Each row of a before or after table is a point. The points were changed in one or more steps. Then noise was added and the rows were shuffled. The steps act on columns, c1 being the first. Name the steps. A step turns or swaps two columns, mirrors them in a line or flattens them onto one, adds a multiple of one to another, or multiplies or shifts one. Angles are multiples of 10 degrees, from the lower column toward the higher: turns from -170 to 170, lines from 10 to 170 but not 90. Use the fewest steps. Two steps may share a column if one is a turn and the other turns, adds or multiplies; they go together, in the order done. Otherwise the lowest column goes first.
In the rows, zero is written as 128.

Before (8 x 3)
[[ 52 188 140]
 [194 175 150]
 [141 134 174]
 [101 163 171]
 [ 70 121 174]
 [157 156  39]
 [166 150 138]
 [122 125  72]]
After (8 x 3)
[[ 83 105 128]
 [139  99 126]
 [156  93 136]
 [120 126 130]
 [ 70 148 133]
 [135 124 126]
 [177  64 126]
 [ 36  96 125]]
Steps: mirror c1 and c2 in the line at 170 degrees; multiply c3 by 0

Before (13 x 8)
[[ 85  90 134 145 162  70 151 174]
 [163 110 100 150 108  80 207 144]
 [179 148 138  81 171 187  81  61]
 [ 82 153 116 161  72 208 181 105]
 [146 127 173 115  60 111 194 114]
 [171 153 174  46 119  71 151 153]
 [137 142  71 122 139 196 127 105]
 [210 135  96 102 155 144  98 196]
 [200  71 120 132 177 126 112 177]
 [207 190 153 144 109  91 125 178]
 [101 175 164 136 177 208 155 154]
 [ 88  92 139 137  53 139 166 170]
 [107 147 180  99 152  81 191  68]]
After (13 x 8)
[[112  63 136 147 114 102  88  75]
 [158 137 185 103  93 137 133  72]
 [109 109 139 140 209 154 147  85]
 [110 187 135 163 211 186 122 156]
 [133 117  77 117 224 117 126 126]
 [116 205 103 130 110 176  73  87]
 [144  87 161 154 203  97  85 120]
 [151 174  96  76  62 166 133 183]
 [122 122  61  95 152  74  68 169]
 [146 114  92  47 147  69 119  89]
 [134 176 170 115 117 181 121 164]
 [156 158 111 141 139  60 140  74]
 [153  77 156 132  81 155 108  85]]
Steps: multiply c1 by 0.4; turn c2 and c6 by -30 degrees; turn c3 and c8 by -160 degrees; turn c5 and c7 by -140 degrees

Before (9 x 14)
[[196 168 163 144 123 160 133 192 137 157 166  92 110 140]
 [136 181 177 152 106 130 148 104 137 149 180 131 188 114]
 [164 139  91 127 113 100 125  96 128 126 115 126 191  47]
 [130 115  21 152 132 151 134  87 130 128  86  63 178 119]
 [141 114 135 156  95 159 106 143  78  91 104  77 146 127]
 [173  46 181 144 126 167  87  81 104  32 110 104 164 136]
 [119 172 173 129 142 167  88 144 134 138 130  75 161 134]
 [199 164 109 147 140 137 150 131  97  35 159 249 146  61]
 [119 164  93  90 115 142 226  82 138 165  92 104  10 122]]
After (9 x 14)
[[174 170 194 160 129 124 204 101 103  33  92 144 165 145]
 [199 120 118 135 140 147  92 120  99  36 164  23 146  39]
 [118  75 187 119 141 127 142 135 132 141 152 155 160 177]
 [143 119 154 139  94 148 151 120  81  92 107 144 146 179]
 [164 113  82 142 111 131 123 116 129 128 122  53 189 157]
 [135 109 165 156 102 102  84 103 139 149 190 112 190 129]
 [120 132 111 127 114 161  26 124 138 168  89 133   9 153]
 [132 125  60 164 133 214 131  99 129 128  86 141 176 190]
 [199 110 174 110 125 127 103 147 135 155 174 151 107 158]]
Steps: turn c2 and c7 by -150 degrees; turn c2 and c11 by -20 degrees; turn c3 and c6 by -40 degrees; flatten c4 and c8 onto the line at 140 degrees; turn c12 and c14 by -110 degrees

Before (8 x 24)
[[149 108 155 140 109 135 127 127 116 132 133 108 125 154 131 131 108 127
  148 109 150  96 132 140]
 [ 72 128 116 133 114 124 156 133 138 105 151 113 132 150 153 119 122 121
  118 134  94 158 112 126]
 [ 97 145 160 118 109  98 100 142 111 120 100 122 141 121 138 115 111 133
  120 124 144 116 124 141]
 [104 115 155 153 137 125 142 159 140 116 111 110 104 113 123 127 150  94
  116 130 139 140 123 140]
 [150 129 116 126 177 108 168 114 139 152 126 110 139 136 107 153 144 119
  109 134 139 137 129 150]
 [129 128 146 145 127 136 115 121 160 108 136 161 136 152 126 104 128 127
  145 152 116 128 145 120]
 [124 132 129 107 116 125 137 118  84 132 118 122 124 106 138 143 128 127
  120 129 119 137 111 124]
 [121 116 126 129 131 116 119 114 123 141 135 154 184 135 129 129 154 134
  169 109 137 134 123 139]]
After (8 x 24)
[[127 134 128 108 114 126 140 119 249 136 119 123 127 106 135 141 133 126
  186 130 116 141 108 141]
 [106 117 156 153 138 126 130 161  88 115 113 106 140 110 120 123 159  93
  128 125 151 141 121 117]
 [ 75 125 116 131 115 123 153 145  94 108 146 114 122 150 151 115 119 123
  124 132  96 159 108 187]
 [148 106 159 138 106 140 130 126 169 133 135 105 107 151 135 133 124 124
  121 108 159  97 130  97]
 [121 116 127 128 130 119 124 112 157 138 137 153 171 137 130 128  83 133
   98 108 148 132 122 118]
 [100 147 160 118 108  97  99 134 174 122 100 119 117 122 140 115 110 131
  155 125 158 114 122 107]
 [151 129 116 124 177 107 170 129  93 151 125 109 143 135 108 153 125 120
  133 131 157 138 131 118]
 [129 128 147 145 130 137 119 118  49 110 134 159 131 152 127 102 118 127
   79 152 109 126 145 145]]
Steps: turn c7 and c8 by 20 degrees; multiply c9 by 3; turn c9 and c19 by -160 degrees; turn c13 and c17 by -70 degrees; multiply c21 by 2; turn c21 and c24 by -60 degrees

Before (12 x 64)
[[159 105 177 200 153 150 105 168 102  88 193 163 116  50  75  72 129  40
  190  59 152 148 131 156 145  57 129 138 140 117 115 163 145 126 123 247
   63  84 175  90 109 137 133 125 169 150  98 172 181 164 153 123 112 104
   99  76  77 175 159 164 113  56 131  80]
 [181 117 154 165 145 122  99 168 118 161 203 144  86 134  97 107 145  54
  155  59 222 141 145 170 124 128 149 155 133 150 131 221 179 173 116 213
  167 127 181 158  38 159 147 120 174 149  77 137 174 127 141 142  88 126
  129  87  69 174 135 158 124  22 121  58]
 [151 142 133 189 164 114  90 143  80 114 205 220  83  98 109 123 121  25
  153  81 208 180  96 167 149 116 110 136 131 112 151 191 146 112 122 214
  120 111 143 148  92 141  57 131 177 148 108 131 189 158 121 148 163 119
  120 164  63 192  98 114  93  74 158  55]
 [ 44 161 134 120 131 134 147 116 163 133 123 114 134 176 111 202 130 161
  128  98  98  91 104  97 125 161  87 131  69 206  85 183 110 120 145 131
   76  10 157 152  82  37 198 132 108 190 111  59  76 103 142 142 144 137
  163 142 177  79 174  96  69 172 181 203]
 [130  15 156 162  59 131 170 169  82  74 143 123 149 130 169  73  93  99
   67 185 153  93 123 143 162 156 132 161 120  40 133 122 128 184  33 124
  169 139  80 121 166 150 117  53  41  74 137 156 104 107 112 158  59 209
   67 157  79  91  82 196 116 157 158 123]
 [129 108 137 112 100 111 104 139 150 185  80  87 134 133 146 200 121 185
  148  34 129 158 126  72 143 144 100 131 111 193 150 101 122  98 195  79
   74  65  73 168 141  51 194 114 164 171 155  86  65 140 136 180 145 184
  154 155 194  64 174 127  62 178 163 187]
 [ 80  96 140  94 147 159 139 126 173 123  81  79 134 201 150 133 115 227
  101  88 112 120 141 146 120 165 111 115  88 180 161 121 108 127 164 126
   29  54 134 191 154  48 118 122 147 175 116  56  95 120 113 165 159 159
  206 163 171  34 173 132  82 117 132 214]
 [124  43 171 138  45 149 184 138  96  58 120 175 197 117 133  81 134  93
   79 140  98 123 152 134 136 122 165 211  81   7 178 117 149 203  64 132
  164 158  51 161 108 164 103 113 106  75 131 142 179  30 111 161  59 146
  101 129  90 141  67 204 162 188 161 114]
 [ 63 159 138 148 155 126  64 160 188 140 103 121 162 146 107 159  74 216
  142  31 128  85  72 173 119 155 120 113  75 204 134 110 126 166 128 121
   73  49  59 144 116  61 173  56 143 181 156  59  64 107 147 154 146 139
  206 166 163  69 170 158 105 163 181 211]
 [128 105  67 191 143  82 122 138 104 100 167 141 112  68  72  94 107  55
  120  68 136 168 136 131 104 146 169 139 134 107 107 218 206 136 129 222
   92  90 147 134  76 118 137 111 190 146  93 106 120 117 156 147 141 148
  154 121  49 148 151 122  75  64 107  42]
 [ 98 148  98  99 110 127 123 128 162 155  70  57 163  98 140 247 142 185
  151  87 157  92 166 204 132 118  94 164  76 244 134 172 135 133 169 146
   75  49  51 164 165  31 150  81 144 181 134  65  69 108  86 138 176 140
  170 145 140  44 160  92 102 127 177 209]
 [157  36 160 163  87 112 210 117  78  79 186 116 185 153  90  68  93 143
   95 186 138  90 120 131 111 112 119 195  99  58 163 112 162 205 115 110
  193 147  51 122 135 115 114  26  74 120 115 117 179  98  93 150 124 123
   91 110 106 101  45 224 114 201 120 106]]
After (12 x 64)
[[ 80  95 138  95 149 163 139 124 173 121  86  77 136 205 150 135 109 226
   99  85 110 120 145 188 120 167 106 113  85 173 161 122 110 124 166 123
   29  54 132 191 153  47 116 120 144 176 117  59  93 119 113 165 159 103
  206 162 170  38 173 130  81 117 145 215]
 [ 64 160 139 148 153 130  64 159 187 137 106 122 163 146 102 157  70 215
  144  30 129  87  69 233 119 154 122 113  76 206 132 109 125 163 130 120
   71  51  55 144 114  60 174  57 142 182 158  59  63 107 147 152 141  93
  205 162 162  67 169 157 104 164  88 215]
 [158 107 179 200 154 148 105 169 105  86 191 164 115  48  76  70 129  44
  192  59 148 146 130 131 147  59 129 140 139 122 112 160 146 125 124 248
   60  85 174  88 110 131 134 128 170 147  94 172 179 160 152 122 115 152
   98  76  76 172 159 163 114  56 110  82]
 [149 139 132 191 163 112  91 143  83 111 207 221  81  97 108 121 120  24
  153  82 205 181  98 119 149 115 111 135 129 114 153 190 148 111 123 213
  124 112 142 152  89 143  56 131 177 146 108 129 190 161 120 150 163 118
  118 162  61 192  95 113  94  76  99  52]
 [155  34 161 165  92 112 209 119  77  83 187 114 187 152  89  67  94 148
   96 185 141  88 121  80 109 112 117 193  99  69 162 112 162 206 112 109
  196 149  54 126 133 116 115  27  71 122 115 117 180  95  97 150 124 134
   91 108 106 102  44 225 113 197 134 105]
 [ 42 160 131 119 132 136 148 115 160 129 123 110 133 175 112 205 132 162
  125 100  99  90 107 132 121 159  84 129  71 200  85 182 112 125 147 133
   79   8 156 148  81  36 199 131 108 188 111  56  74 105 141 141 141  94
  164 136 178  79 175  99  71 170  84 204]
 [126  16 153 164  59 130 172 166  81  73 145 123 148 134 169  71  96 103
   67 186 155  92 120  98 167 159 130 164 120  36 134 120 128 188  32 124
  165 139  78 120 168 151 119  55  41  73 139 159 104 109 112 158  57  40
   66 157  78  95  83 194 113 158 142 124]
 [131 109 138 112 101 114 105 139 149 185  80  86 135 133 142 203 122 185
  145  35 130 158 127  94 144 148 102 128 110 192 151 101 121  97 198  76
   78  65  74 165 139  56 196 114 162 171 154  86  63 137 137 175 148  63
  153 160 192  62 171 126  67 172 128 190]
 [129 103  66 190 138  80 121 138 106  98 169 141 113  67  76  92 107  53
  122  66 137 166 135 106 104 146 168 140 140 131 110 217 207 134 129 223
   93  88 143 131  75 119 134 115 190 147  90 108 121 120 155 144 139 121
  152 116  49 150 149 122  75  67 156  42]
 [ 93 149  96 100 107 126 122 129 163 155  70  60 161  96 140 249 143 188
  149  89 155  94 168 238 138 115  93 163  73 241 138 172 139 132 166 145
   74  49  50 169 165  31 150  83 143 182 135  67  69 109  83 138 175  93
  171 144 143  45 163  90 101 124  91 211]
 [183 119 156 165 144 122 100 167 118 162 203 143  86 137 101 107 150  56
  152  60 223 143 144 160 125 132 149 157 132 168 130 222 178 171 116 211
  167 127 182 156  38 158 150 120 174 149  77 136 174 126 140 139  90 132
  129  88  71 175 138 157 128  20 131  55]
 [126  42 173 139  41 152 185 137  95  60 119 174 200 118 133  82 132  89
   76 142  98 123 152 104 134 118 164 213  82  12 183 117 147 201  63 135
  162 161  51 164 111 163 104 112 108  75 127 144 181  30 112 164  59  95
  102 130  85 144  66 206 159 187 113 111]]
Steps: add 1 times c9 to c24; add 0.3 times c33 to c30; turn c54 and c63 by 150 degrees

Before (12 x 64)
[[158 105 116  21 128 134 145 174  97 101 147 135 198 133 106 144 108 212
  166 118 129  70 157 141 122 124 148  84 153 194 200 130 135 149 145 112
  157 150 128 119 103 111 189 136 154 123 104 117 156 144 152 141 161 161
   87 172  91 123  99 121 111 149 131  87]
 [164 143 129  87  98 135 163 122 200  94 118 174 163 120 172 126 129 129
  143 124 179 164 112 104  98 126  79 152 126 116 135 157 176 154  76  74
   92  93 118 166 112 123 140 143 142  91 113 139 136  89 143 123 146 111
   60 178 138 123 112 141 174 123  63 124]
 [120  87 119 113  93 135  92 110 116 151 101  98 143 148 154  62 171 103
  157 188 167 142  86 143  85 115 148 142  75  83 131 131 142 154 120 157
  105  32 144 127 145 146 154 175 150  67 104 101 172 154 149 132 160 179
  175 149  60 143  57  70 110  81  68 142]
 [151 110 175 102 140  87 114 140  86  92  95 114  97  96 141 134 112 135
  141  73 125 146 182 149 127  90 139  96 148 123 126 168 132 213 114 147
  118  79 118 162 141 112 109 195 154 127 151 130 110 152 130 152  87 119
  134  99 157 106 119 107 167 163 117 113]
 [167 129  58 128  96 136  67 156 127 108 169  99 110 135 177 161 169 107
  150 150 194 134 113 152  95 133 113 103  98  88  90 116  75 159 161 139
   81 131 118 141  45 129 160 144 114 107 121 164 116  84 131 124 225 104
   94 135 116 177 121 119 179  99  74 148]
 [117  87 161  84 150 145  89 104 134 146 138 133 112 148 128 126 105 161
  105  85 124 138 136 167 129  55 109 143 137  90 198 159  94 141  87 187
   95 148  91 119 175 152  97 131 119  82  74 134 128 128 181 188 134 146
  105 175 107 173 109 110 133 137 161  97]
 [126 138 177 166 119 144 130  97  83  98 122 105 133 153 108  79 165 175
  110 130 136 127 105 104 103  73 115 123 156 115 150 182  83 107 185 148
  142  71 134  59  83 174 103 155  44 111  64 138 196 145 136 129 162 139
  127 109  86 153 112  79  32 166  75 127]
 [135 118  85 185 147 172 121 153 207 110  93  96 139  91 107 138 120 136
  134  86 155 137 241 137  70 115 171 141 114 183 241 132 141 114 103 112
  100 137  99 164 122 171 153 139 115 116 131 107 108  93 209 122 181 121
  129 158  49 132 100  92 160 113 127  72]
 [ 87 137 170  58 147 221 145  92 156 122 156 136 113 145 160 125 107 152
   71  89 121 172 123 136 125  48 135 131 165 173 154  90 102 136 155 142
  133 120 111 145 142 133 130 191 120 126 133 144  97 155 182 143 104  88
  109 192  13 117 129 157 140 153 169  95]
 [109 114 160 150 129 178  94 200 113 128 160 140 158 148 166 140  95 114
  138 196 123 135 121 112  95  96  73 100 102 162 146 138 136 124 132 152
  123 125 157 152 156 104 102 182  93  89 124 151 108 168 183 191 109 179
  166 206 103 156  91 152  76  98 105 169]
 [197  93  64 176  61 141  98 102 188  87  89 131 181 106 100 186 123 142
  101 150  84 182 165 128 147 145 155  65 131 156 123  70 180 120 111 100
  126 137  76 117 148  61 131 187 166  69  82 119 182  83 101 134 136 112
  184 135  90  70  91 112 156  92 113 124]
 [162  49 109 159 200 136 127 164  80 170 124 101 198 107 155 119 102 140
  155 157 139 130 158 168  34 194  92 190  98 102 134 156 171 132  89 145
  129 116 126 116 137  95 153  99 141 162 133 130 163 194 107 154 186 117
  146 150 117 102 177 206 159  87  82 189]]
After (12 x 64)
[[ 87 138 140  58 146 221 145  90 157 122 156 136 142 144 160 123 108 152
   72  88 123 175 125 136 107  46 133 132 162 173 153  91 103 139 154 142
  134 119 111 145 141 127 128 190 136 128 134 122  97 157 182 142 115  87
  110 193  14 114 130 159 140 154 168  96]
 [162  48 166 159 201 137 124 162  82 170 123  99 228 107 156 117 100 141
  157 157 139 129 157 167  65 194  93 191  62 102 135 155 171 129  87 145
  127 116 127 116 135 144 153  99  97 164 132 146 165 193 106 153 182 118
  145 150 115 101 180 204 159  87  81 190]
 [108 113 150 149 127 178  92 199 112 127 161 141  75 147 166 139  96 114
  138 198 124 135 123 112  91  96  75  98 118 161 144 138 135 124 132 154
  122 125 155 153 155 167 102 182 138  90 124 125 108 168 185 193 117 179
  165 206 106 154  91 153  78 100 105 168]
 [159 107 126  21 127 133 143 173  97 101 148 135 180 134 108 144 108 214
  168 118 128  70 156 143 128 122 150  85 138 195 200 130 134 149 147 111
  155 151 128 116 105 122 187 134  96 121 103 135 156 144 154 141 154 162
   85 172  91 121 100 119 109 149 130  86]
 [120  86 147 113  92 136  93 110 117 150 102 101  98 148 151  63 169 102
  158 188 167 140  87 144  99 116 148 141  80  84 131 132 143 153 117 155
  107  31 146 128 146 101 153 174 122  67 104 136 175 155 148 131 147 181
  175 151  58 144  59  71 114  81  67 142]
 [133 116 141 186 147 172 121 153 210 110  94  95 177  92 109 138 119 134
  134  86 156 138 241 136 104 116 172 140  97 185 239 132 141 115 102 112
  100 138 100 165 122 104 155 139 165 117 131 143 110  95 208 124 169 121
  130 158  49 134 101  90 162 116 127  73]
 [149 108 141 101 139  86 114 138  85  93  96 115 163  94 142 135 114 134
  141  73 124 147 181 150 106  90 138  99 138 124 126 169 131 211 112 150
  119  80 120 163 142 125 111 198  99 127 153 116 109 151 131 150  92 118
  135  99 154 106 118 106 167 164 116 115]
 [198  93 104 176  59 141  97 100 188  89  90 132 219 106 100 184 123 144
  102 150  83 182 164 129 170 143 154  65 101 156 121  69 180 120 113 103
  128 135  76 117 148 156 130 188  56  69  82 130 182  83  97 134 131 112
  184 133  91  69  93 111 157  93 112 124]
 [126 138 151 165 117 145 130  96  83  98 122 106   7 153 108  81 166 175
  110 132 138 126 106 107  88  75 115 125 202 114 151 182  82 106 185 147
  142  71 134  58  84 147 102 156 220 112  63 141 194 143 136 129 161 137
  129 108  86 155 112  80  33 167  75 126]
 [118  86 137  85 149 146  89 105 136 146 137 135 123 148 127 127 105 161
  104  85 123 139 137 167 115  54 108 141 137  92 196 159  93 140  87 187
   98 148  91 120 175 113  95 133 150  83  75 130 129 128 181 190 134 144
  105 176 108 172 112 113 132 140 164  98]
 [163 142 142  88  97 131 164 124 196  96 118 171 224 119 173 128 131 130
  144 124 179 164 113 103 104 124  81 152  90 114 135 158 174 154  73  73
   93  92 119 167 112 123 140 146 114  88 115 136 136  89 142 125 148 111
   60 179 138 122 112 141 175 125  63 123]
 [168 127 125 130  94 136  67 156 127 108 169 102 173 136 179 162 168 110
  148 150 194 133 116 153 135 134 114 102  80  89  89 114  75 159 161 138
   83 130 119 144  45 137 160 144 137 106 120 163 114  85 130 122 224 105
   94 136 116 179 123 119 178 101  71 148]]
Steps: flatten c3 and c25 onto the line at 120 degrees; add 1.5 times c61 to c13; turn c13 and c29 by -20 degrees; turn c42 and c45 by 140 degrees; flatten c48 and c53 onto the line at 70 degrees

Before (13 x 64)
[[102 111 170 134  84  65 145 199 143 180  82 182 101 145 117 208 144 151
  126  65  88 132 123 182 176  99  65  69  93 155 108 168 157  95  51 228
   78 174 157 137 190 111 124 130 155 104 105 148 106 175  65 113 130  67
   92 172 124 110 105 219 193 135 154 124]
 [122 140 201 104 129  81 101 146 182 144 132 179  62 140 145 141 146 107
  150  77 169 115 103 203 118 168  40  55 100 149  68 140 172 140 125 205
   87 108 156 132 157  74  75 134 176 143 115 179 103 153  64 138 151  50
  144 188 169 108  86 169 205 116 138 143]
 [176 153 115 159 183 121 205 102 168  71  60  96 206 225 175 149 147 172
   53 132  84  54 137 121 162  52 119 159 164 139 141  97 136 224 210 112
  186  98  29 145  81 203  90 108  95 182 165  76 155 150 136  47 143 129
  116  81  97 119 125  96  90 135  96  72]
 [158 151 181 136 158  83 153 113 161 110  76  62  96  98 173 133 192 144
   95 156 162  74 128 115  80  97 180 168 126  73 126 128  92 170 154  64
  141 125  70 114 151 142 151 157 133  77 177 198  82  86 198 140 134  98
   75 166 126  68 145  74 134 167 106  59]
 [178 173 140 127 165  69 153  94 146 110  35  85 138 117 206 164 167 133
   99  98 166  67 130  50  26 145  70 145 142 134 152 111 147 144 161 106
  147 126  72 184 113 117 137 107 147  86 142 183  83 139 140  69  70  71
   21 150 156 127 108  57  88 195  98 159]
 [132 174 111 162 128 112 153  38 181 121  42  39  89 158 199 129 153 164
  109 132 155  99 119  32 101  80 113 194 127 141 139 111  87 194 187  86
  187 135  79 114 141 154 119 155 142 125 218 119 125 110 165  64 135 146
   88 130 109  66 116 137  62 139  69 113]
 [113 209 184 105 158 104 222 138 175 161 105  64 103 145 156 106 180 149
  149 165 144 109 142  74  42 143  60 148 104 122 155 158 107 172 162 119
  158 143  90 133 157 134 138 165 181  90 132 202 123  95 206 102 133 102
   48 187 138 118 133  62  66 211 112 118]
 [130 178 158  66 137 110 111 196 190 172  33 151  59  85 137 160 111 118
  146 139 149  77 141 149 106 174 115 104  69 107  93 188  78 140 114 142
  146 147 173 169 227  58 201 186 174  65  88 159 135 114 123 140 139 105
   75 196 221 151 146 128 142 199 132  83]
 [ 93 109 161 114 114  59 109 175 176 169 105 140 101 106  76 191  43 119
  187  67 104 140 119 143 180 127  62  55  98 120 102 138 159 152  42 169
   90 127 144 159 177  94  19 132 175 110  93 141  64 140  86 180 170  97
  168 133 129 120  73 156 216  59 158 126]
 [162  80 146 225 205 234 200 140  64  66 201 151 203  78 183 163  77 104
   61  90 106 196 192 117 145 121 202  90 114 211 214 174 225 165  86 183
  219  27 179 193 111 177 185 147 102  88 141  67 183 161 102  81 205 155
  193 126 112 187  45 205 224  91 146 145]
 [147 173 119  84  85  67 149 168 207 183  34 130 113  84 192 117 146 147
  119 205 143 110 146 133 145 184  77  14 121  98 119 166 108 161 135 148
  120 124 112 125 176  39 147 226 197  66 117 177  45  87 163 121 136  69
  110 154 153  88 138 123 161 193 125 102]
 [136 126 162 102  95  93  93 180 128 171 106 138 115 173 124 211  88  93
  104  84  97 166 101 180 169 124  59  77  93 124  55 109 179 108  33 175
  145 137 207  94 191 131  89 161 152 169  98 174  91 102  79 145 168 133
  144 116 114 122  45 165 175 130 143 160]
 [164 186  98 131 188 114 156  56 190 137  99 101 138 153 169 116 211 108
   66 113  59  99 155  88  97  85 131 183 167 133 125 113 181 204 149  75
  138 118  40 157  86 132  76 104  89 130 199  82 130 116 130 105 145 161
  105 123  71  54 137 105  77 142 140 107]]
After (13 x 64)
[[139 107 166 149 114  56 115 177 179 170 103 139 178 108  79 188  41 119
  187  65 103 138 117 140 183 125  62 187  98 120 169 136 156 150  39 170
   87 125 142 162 167  84  18 130 177 111  91 143  69 142  88 180 164  94
  172 133 131 123  75 158  37  61 111 125]
 [153 183 115 130 130 111 148  35 183 119  46  40  27 161 197 123 156 163
  111 134 154 101 119 199 105  80 110 115 126 138 100 110  88 193 193  81
  184 140  80 110  65 175 123 159 144 123 219 119 124 109 168  67 135 149
   85 132 109  69 112 134 164 136 170 115]
 [111 140 201 180 121  81  97 149 184 147 132 177 177 142 141 144 142 106
  149  78 173 111 104  84 118 163  43 231 105 145 164 137 165 142 126 204
   84 109 158 130 172  74  75 132 174 139 116 181 102 154  66 137 153  49
  143 194 170 113  81 166  55 117 141 141]
 [131 208 188  98 158 107 224 135 174 164 103  65  83 145 153 109 179 148
  148 167 140 107 137 173  39 142  61 134 108 125 149 158 107 178 163 122
  159 143  92 135  60 137 142 163 180  91 133 207 120  92 209 105 132  97
   46 186 141 119 133  65 142 213 144 121]
 [148 109 166 150  85  64 144 196 145 180  80 183 179 141 111 204 147 152
  128  62  86 133 126 102 176  99  64 189  92 152 144 163 154  94  50 221
   83 177 155 133 139 104 126 132 154 104 104 146 104 179  63 113 133  68
   94 172 124 109 107 218  36 135 107 124]
 [ 85 173 122 119  84  65 149 169 205 187  36 131 212  85 192 116 148 147
  118 205 143 109 146 160 145 184  78 196 118  98 152 166 106 162 131 152
  118 125 111 122 118  44 145 231 200  68 115 175  41  84 165 123 137  68
  110 158 150  88 137 124  66 190 165 101]
 [113 153 113 124 182 120 203 104 164  72  63  94 143 231 174 150 147 176
   55 129  88  50 140 123 161  53 119  44 163 140  70  98 135 224 205 114
  189  99  28 149 132 212  92 110  99 183 167  73 155 153 138  45 146 131
  119  85 102 119 127  99 191 137 139  69]
 [100 185 103 129 191 116 154  56 193 139 102 101  75 152 166 116 209 111
   66 109  59  97 158 152 100  86 132  85 167 138 101 117 181 200 148  73
  142 118  41 154 115 134  78 103  84 130 200  84 131 115 135 105 144 164
  105 123  73  54 135 108 190 140 112 109]
 [179  82 148  80 206 232 201 139  66  63 201 153 193  73 186 163  76 103
   61  96 103 198 191 150 144 121 201  86 114 204  14 177 225 166  91 181
  219  28 181 187 210 166 183 142  99  82 143  65 184 165  97  82 202 153
  196 129 113 184  42 209  80  85  95 146]
 [ 93 172 139 104 165  67 157  89 145 106  35  87  96 121 202 165 166 136
  102 103 167  66 128 193  30 146  75  99 143 139  93 112 146 143 161 107
  149 126  73 185 103 124 139 104 142  89 140 185  84 139 137  70  68  73
   18 151 157 126 110  56 166 196 163 159]
 [115 148 183 131 158  79 149 108 164 108  75  66  80 100 175 134 192 149
   92 154 161  77 125 127  78 100 178 132 129  77 106 126  94 174 154  64
  137 128  66 113 122 152 147 156 135  75 178 199  79  85 199 139 135  99
   73 169 124  70 146  77 103 170 144  58]
 [ 90 127 164 188  98  93  94 176 129 171 103 140 181 174 127 209  87  91
  106  89  96 173 100  99 170 125  59 173  89 125 159 108 180 108  36 180
  144 139 209  95 121 122  90 160 151 171  96 178  87  99  78 143 167 130
  140 117 117 120  45 170  53 132 114 161]
 [ 79 179 155 140 136 110 113 198 192 175  31 153 117  83 140 159 106 119
  146 138 149  77 139 119 107 177 116 196  69 105 178 191  77 139 113 141
  150 146 170 171  75  59 203 184 177  68  88 161 134 112 125 136 142 102
   80 190 221 153 148 130  43 194 148  81]]
Steps: turn c4 and c31 by 70 degrees; turn c1 and c31 by -140 degrees; turn c24 and c28 by 160 degrees; turn c13 and c28 by -60 degrees; turn c41 and c61 by -130 degrees; mirror c42 and c63 in the line at 170 degrees
